Each row is a point. The points of each table are mixes of a few directions, plus a little noise. How many directions does each table use, and how many do they share? Where both have some left over, give the other angles between the two spaces (their principal angles), to ten degrees, smallest first.

First (7 x 2)
-0.13 +0.58
+0.06 -0.28
-0.15 +0.72
-0.01 +0.06
+0.00 +0.01
+0.18 -0.83
+0.05 -0.24
Second (7 x 2)
-0.14 +0.67
+0.15 -0.70
-0.06 +0.28
-0.11 +0.52
+0.09 -0.43
+0.10 -0.43
-0.02 +0.10
Directions: first 1, second 1, shared 1

First (9 x 6)
+0.95 +0.76 +0.22 -0.89 +0.27 +0.21
-0.18 +0.10 +0.01 +0.09 +0.06 +0.00
+0.33 -0.15 +0.01 -0.13 -0.11 +0.00
+0.09 +0.27 +0.37 +0.71 -0.01 -0.02
-0.13 -0.86 -0.26 +0.12 -0.36 -0.14
-0.15 +0.26 -0.19 -0.61 +0.21 +0.09
-1.04 -0.21 -0.20 +0.53 +0.02 -0.09
-0.03 +0.25 +0.08 +0.03 +0.11 +0.04
+0.21 -0.39 -0.02 +0.12 -0.22 -0.06
Second (6 x 6)
-0.08 +0.14 +0.35 +0.59 -1.12 -0.74
+0.28 +0.20 -0.19 -0.08 -0.16 -0.23
-0.20 -0.26 -0.56 -0.01 +0.77 +0.37
-0.05 -0.03 -0.11 +0.13 -0.01 -0.07
+0.07 -0.01 +0.04 -0.29 +0.34 +0.29
-0.02 -0.03 +0.47 -0.34 +0.18 +0.38
Directions: first 3, second 3, shared 1; angles 60, 80

First (8 x 9)
-0.36 +0.24 +0.45 -0.44 +0.28 -0.19 -0.52 -0.02 -0.38
-0.44 -0.62 -0.15 +0.21 -0.64 +0.42 +1.05 +0.35 +0.29
+0.13 -0.02 -0.12 +0.30 +0.09 +0.20 -0.20 -0.34 -0.18
+0.20 +0.13 +0.08 -0.46 +0.14 -0.34 -0.26 +0.07 -0.01
-0.64 -0.02 +0.05 +0.45 -0.42 +0.18 +0.99 +0.68 +0.52
+0.26 +0.05 -0.10 +0.06 +0.13 +0.00 -0.28 -0.25 -0.11
+0.49 +0.11 -0.31 +0.37 +0.10 +0.03 -0.12 -0.23 +0.12
+0.36 +0.14 +0.08 -0.51 +0.30 -0.32 -0.64 -0.25 -0.26
Second (7 x 9)
+0.27 -1.03 -0.42 -0.27 -0.54 +0.40 +0.50 -0.29 -0.09
-0.18 +0.72 +0.30 +0.19 +0.38 -0.27 -0.35 +0.20 +0.06
-0.03 +0.12 +0.05 +0.03 +0.06 -0.04 -0.05 +0.03 +0.01
-0.15 +0.58 +0.23 +0.15 +0.30 -0.22 -0.28 +0.16 +0.04
+0.30 -1.17 -0.48 -0.31 -0.61 +0.45 +0.57 -0.33 -0.10
-0.19 +0.73 +0.30 +0.19 +0.38 -0.28 -0.35 +0.21 +0.06
-0.02 +0.06 +0.03 +0.02 +0.04 -0.02 -0.03 +0.02 +0.01
Directions: first 4, second 1, shared 1

First (10 x 14)
-1.03 +0.61 +0.59 +0.15 +0.04 -0.14 +0.15 -0.56 +0.06 -0.39 +0.44 -0.19 -0.11 +0.46
-0.53 +0.32 +0.29 +0.07 +0.03 -0.07 +0.08 -0.28 +0.04 -0.18 +0.23 -0.11 -0.05 +0.24
+0.00 +0.00 +0.01 +0.00 +0.00 +0.00 +0.01 +0.01 -0.01 +0.00 -0.01 +0.00 +0.00 +0.00
+1.34 -0.79 -0.76 -0.19 -0.04 +0.18 -0.19 +0.72 -0.07 +0.49 -0.57 +0.27 +0.14 -0.60
-0.26 +0.16 +0.15 +0.03 +0.00 -0.03 +0.03 -0.15 +0.01 -0.10 +0.12 -0.05 -0.02 +0.12
-0.61 +0.37 +0.36 +0.08 +0.02 -0.08 +0.08 -0.34 +0.04 -0.22 +0.27 -0.13 -0.07 +0.28
+1.45 -0.86 -0.83 -0.20 -0.04 +0.19 -0.20 +0.79 -0.08 +0.54 -0.64 +0.29 +0.15 -0.65
-0.15 +0.09 +0.09 +0.02 +0.01 -0.02 +0.03 -0.09 +0.01 -0.05 +0.06 -0.02 -0.01 +0.07
+0.60 -0.37 -0.34 -0.09 -0.02 +0.08 -0.09 +0.32 -0.03 +0.22 -0.27 +0.12 +0.07 -0.27
-0.81 +0.49 +0.46 +0.11 +0.03 -0.11 +0.11 -0.44 +0.04 -0.30 +0.35 -0.16 -0.08 +0.36
Second (11 x 14)
+0.40 -0.16 -0.04 +0.06 +0.22 +0.06 -0.14 +0.09 -0.20 +0.18 -0.25 +0.12 +0.08 -0.29
-0.14 -0.06 +0.03 -0.24 -0.60 +0.27 +0.14 +0.43 +0.47 -0.25 -0.43 +0.06 -0.14 -0.42
+0.21 -0.14 -0.04 +0.20 -0.14 +0.22 -0.09 +0.49 -0.09 -0.02 -0.59 +0.19 +0.05 -0.50
-0.24 +0.54 +0.58 -0.29 +0.59 -0.63 -0.03 -1.32 +0.08 +0.01 +1.16 -0.79 -0.28 +0.61
-0.09 +0.13 -0.47 +0.31 -0.57 -0.35 -0.01 +0.41 +0.10 -0.25 +0.30 -0.49 -0.20 +0.32
-0.06 -0.01 +0.04 +0.40 +0.24 +0.13 -0.11 +0.18 -0.42 +0.06 -0.31 +0.29 +0.20 -0.10
+0.24 -0.06 +0.04 +0.21 +0.27 +0.06 -0.15 +0.10 -0.32 +0.13 -0.27 +0.15 +0.11 -0.24
+0.03 -0.23 +0.03 -0.67 -0.67 +0.35 +0.25 +0.31 +0.77 -0.17 -0.36 +0.10 -0.16 -0.46
+0.33 -0.44 -0.34 -0.41 +0.46 +0.12 +0.11 -0.32 -0.07 +0.50 +0.27 +0.47 +0.32 +0.43
-0.99 +0.74 +0.47 +0.46 +0.00 -0.34 +0.03 -0.42 -0.11 -0.45 +0.51 -0.44 -0.16 +0.51
+0.29 -0.31 -0.32 -0.03 +0.23 +0.10 -0.01 +0.06 -0.20 +0.28 -0.05 +0.35 +0.22 +0.13
Directions: first 1, second 5, shared 1

First (8 x 24)
-0.21 +0.06 +0.53 -0.37 +0.29 +0.15 +0.28 -0.05 -0.21 +0.11 +0.23 -0.08 -0.07 -0.13 -0.11 +0.12 -0.22 -0.05 +0.08 +0.19 -0.25 +0.32 +0.12 -0.11
+0.28 -0.59 -0.63 +0.79 -0.86 +0.09 -0.48 +0.04 +0.45 -0.05 -0.41 -0.06 -0.21 +0.25 +0.15 -0.53 +0.27 -0.21 -0.10 -0.08 +0.26 -0.20 -0.37 +0.59
-0.31 +0.71 +0.48 -0.88 +1.19 +0.11 +1.18 -0.14 -0.71 +0.41 +0.76 -0.19 +0.30 -0.01 -0.29 +1.14 -1.05 -0.09 -0.23 +0.25 -0.53 +0.57 +0.31 -0.70
+0.39 -0.08 -1.00 +0.66 -0.49 -0.27 -0.44 +0.08 +0.36 -0.18 -0.38 +0.13 +0.15 +0.27 +0.18 -0.15 +0.33 +0.07 -0.18 -0.34 +0.45 -0.56 -0.22 +0.18
-0.14 +0.16 +0.49 -0.34 +0.19 -0.11 -0.18 +0.04 -0.06 -0.18 -0.01 +0.15 +0.00 -0.29 +0.00 -0.16 +0.34 +0.25 +0.27 -0.02 +0.00 -0.07 +0.20 -0.18
+0.24 -0.60 -0.67 +0.77 -0.74 +0.24 -0.12 -0.03 +0.33 +0.17 -0.23 -0.22 -0.22 +0.38 +0.08 -0.27 -0.15 -0.41 -0.26 +0.05 +0.10 +0.04 -0.41 +0.60
-0.07 +0.17 +0.27 -0.23 +0.15 -0.14 -0.18 +0.04 -0.03 -0.17 -0.04 +0.15 +0.05 -0.20 +0.02 -0.10 +0.29 +0.23 +0.19 -0.07 +0.05 -0.13 +0.16 -0.17
-0.17 +0.18 +0.53 -0.40 +0.27 -0.06 -0.05 +0.02 -0.13 -0.11 +0.07 +0.11 +0.00 -0.27 -0.04 -0.06 +0.20 +0.21 +0.23 +0.03 -0.07 +0.03 +0.21 -0.21
Second (8 x 24)
+0.44 -0.71 +0.32 +0.25 -0.67 +0.43 +0.25 +0.30 -0.11 +0.38 -0.35 -0.34 -0.36 +0.52 +0.07 +0.23 +0.24 -0.35 +0.33 -0.07 +0.13 +0.21 +0.12 +0.32
+0.15 -1.08 +0.57 +0.17 -0.89 +0.61 +0.34 +0.01 -0.18 +0.58 -0.26 -0.34 -0.67 +0.35 +0.05 +0.21 +0.24 -0.53 +0.54 -0.01 -0.05 +0.28 +0.44 +0.73
+0.15 +0.58 -0.15 +0.07 +0.63 -0.45 -0.58 -0.09 +0.20 -0.79 +0.32 +0.18 +0.53 -0.55 +0.12 -0.42 +0.16 +0.36 -0.59 -0.02 -0.11 -0.16 -0.81 -0.46
-0.39 +0.80 -0.65 -0.33 +0.38 -0.25 +0.32 +0.18 -0.04 +0.24 -0.09 +0.25 +0.22 +0.25 -0.29 +0.36 -0.63 +0.33 +0.05 +0.05 +0.25 -0.25 +0.52 -0.46
-0.06 +0.11 +0.23 +0.06 +0.39 -0.26 -0.62 -0.40 +0.14 -0.79 +0.42 +0.18 +0.25 -0.81 +0.18 -0.59 +0.36 +0.15 -0.41 -0.01 -0.30 -0.06 -0.65 +0.04
-0.43 +0.36 -0.13 -0.11 +0.11 -0.11 -0.01 -0.04 -0.11 -0.15 -0.11 +0.22 +0.06 -0.15 -0.20 +0.03 -0.21 +0.25 +0.10 -0.05 +0.16 -0.31 +0.36 -0.08
+0.10 -0.18 +0.09 -0.14 +0.27 -0.09 -0.03 -0.41 +0.18 +0.19 +0.53 -0.07 -0.01 -0.26 +0.17 -0.21 +0.09 -0.25 -0.22 +0.10 -0.47 +0.40 -0.36 +0.17
+0.08 +0.13 -0.28 +0.02 -0.24 +0.10 +0.37 +0.47 -0.11 +0.40 -0.44 -0.08 -0.06 +0.60 -0.18 +0.44 -0.30 +0.05 +0.26 -0.04 +0.39 -0.11 +0.42 -0.23
Directions: first 3, second 4, shared 0; angles 30, 40, 60
